Every row gives one point. To make a cloud, some directions were put in groups of two or more. Within a group, all points are equally far from the middle, so they leave a hole (a ring in 2 directions, a hollow ball in 3). The other directions are filled evenly. Then the cloud was stretched, turned, moved and blurred a little. How many holes are there, and how many directions does each take, smallest first?

Cloud:
[[-2.9,0.8,8.0],
[-5.8,-5.5,0.5],
[-3.2,1.7,-6.2],
[-2.5,-6.1,3.2],
[1.0,4.2,3.8],
[1.2,-6.6,-2.3],
[-2.0,-5.7,4.5],
[6.1,-1.5,2.6],
[-2.3,-7.8,-4.9],
[0.6,-6.0,7.0],
[-4.9,2.7,3.3],
[-2.1,4.0,3.6],
[-1.1,-5.2,-7.8],
[3.6,-6.9,5.7],
[-0.8,-7.5,-3.7],
[1.4,2.3,0.0],
[4.4,-1.8,0.1],
[0.3,4.2,4.1],
[1.7,-3.5,-3.9],
[2.8,1.8,0.8],
[-4.7,1.7,4.7]]
Holes: 1 (2)

Cloud:
[[1.8,4.6,0.5,-4.3],
[-6.3,2.5,6.7,-4.1],
[-2.0,8.3,-0.6,-0.4],
[-2.6,8.0,0.6,1.7],
[-1.9,-5.7,2.2,1.2],
[-5.5,-5.1,-0.8,3.3],
[-5.1,1.0,1.4,7.8],
[1.6,2.7,4.7,5.6],
[-4.2,7.5,0.1,-0.2],
[1.1,8.0,2.6,0.0],
[0.4,5.5,3.9,-4.2],
[-3.3,1.0,-0.3,8.8],
[-5.4,-5.5,0.0,1.5],
[3.5,-1.0,-2.3,4.4],
[-0.5,1.9,-1.2,9.1],
[0.9,5.6,2.8,-4.3],
[-5.8,-5.3,2.2,5.8],
[3.3,-0.1,-3.9,3.4],
[1.2,7.9,2.7,-1.0],
[-4.5,-3.5,6.5,5.3],
[1.1,8.2,0.9,-1.9],
[-2.1,0.2,3.1,-5.7],
[-2.8,-1.5,-2.6,8.1],
[-4.5,7.0,-0.4,-1.3],
[-1.0,2.3,7.6,2.5],
[2.8,0.5,1.3,7.6],
[-5.6,-4.9,0.2,5.7],
[3.2,-0.6,-2.7,6.0],
[2.4,3.4,-1.0,-3.5]]
Holes: 2 (2, 2)

Cloud:
[[-4.6,-6.6,-1.1,7.2,5.5,-5.2],
[-5.9,-4.7,-1.0,7.4,-3.0,-5.5],
[5.2,8.2,1.0,-6.3,5.9,2.3],
[3.1,1.5,-7.5,3.4,6.4,-5.3],
[2.2,-4.0,-4.8,6.8,-6.4,-4.5],
[3.0,3.5,2.3,-7.5,7.9,1.0],
[0.6,-0.4,-4.3,1.7,1.9,1.4],
[-6.4,-3.9,0.6,4.1,-2.3,1.9],
[-4.2,-2.9,-1.2,7.5,-0.2,-7.2],
[0.9,-5.1,2.1,-0.3,1.0,-4.6],
[7.9,2.2,2.4,-7.4,8.0,-1.4],
[-1.0,3.6,-2.9,-5.1,5.5,-2.4],
[3.7,1.4,-1.6,2.1,-4.9,0.6],
[4.5,4.1,1.5,-5.6,4.3,5.8],
[-0.6,-0.5,-2.4,-8.9,2.6,-2.2],
[3.2,3.6,-0.7,-4.6,8.2,1.2],
[5.2,1.9,-1.6,-9.1,2.6,-0.5],
[-4.9,-3.2,0.8,-1.5,-2.9,-8.1],
[1.8,3.7,-2.3,5.6,-0.7,0.2],
[-4.6,-3.2,-0.2,8.8,2.1,2.2],
[-2.3,2.2,-6.3,4.7,0.9,-4.5],
[3.1,-0.3,-5.0,1.5,-3.0,1.1],
[0.1,-6.3,4.1,1.0,0.3,-2.6],
[6.2,4.4,2.1,-2.2,-6.6,0.8],
[1.9,-3.1,-2.4,-3.9,-4.3,-1.6],
[6.1,7.0,-2.1,1.2,7.8,-3.5],
[0.1,-1.7,-4.6,-6.2,1.3,-0.4],
[-0.8,2.0,3.9,-2.5,-6.5,1.8],
[-2.2,4.7,0.4,-1.5,0.3,-2.6],
[3.5,12.8,1.3,-6.8,3.6,0.8],
[-3.0,-1.5,-2.5,5.3,-2.3,-0.2],
[1.5,1.6,-0.7,4.7,0.3,-8.1],
[4.7,2.5,-5.9,5.4,5.0,4.1],
[-5.7,2.3,-1.1,10.7,-2.8,-6.8],
[7.3,5.9,0.9,-4.6,0.8,0.1],
[5.8,-1.2,2.6,1.5,0.3,-2.3],
[2.9,1.3,0.6,0.7,1.2,-1.7],
[1.4,1.8,-5.4,-4.0,-1.1,1.8],
[-3.1,-4.4,0.7,3.9,1.5,-3.6],
[0.7,0.2,-2.1,-7.0,-2.1,-4.6],
[-0.9,-1.2,-7.4,2.6,3.5,-4.3],
[4.7,-0.8,-4.9,6.8,1.4,-4.6],
[-7.1,-2.8,4.8,1.7,2.1,-0.1],
[9.4,3.2,-1.2,-6.7,5.5,5.0],
[-3.4,-1.7,0.4,-5.2,-5.9,3.0],
[1.9,0.9,0.6,-3.1,5.2,-0.1],
[7.9,1.9,-4.5,3.3,4.0,-2.5],
[3.4,7.3,-1.7,-6.3,1.6,-2.0],
[3.7,2.9,1.9,1.7,4.2,-7.1]]
Holes: 0
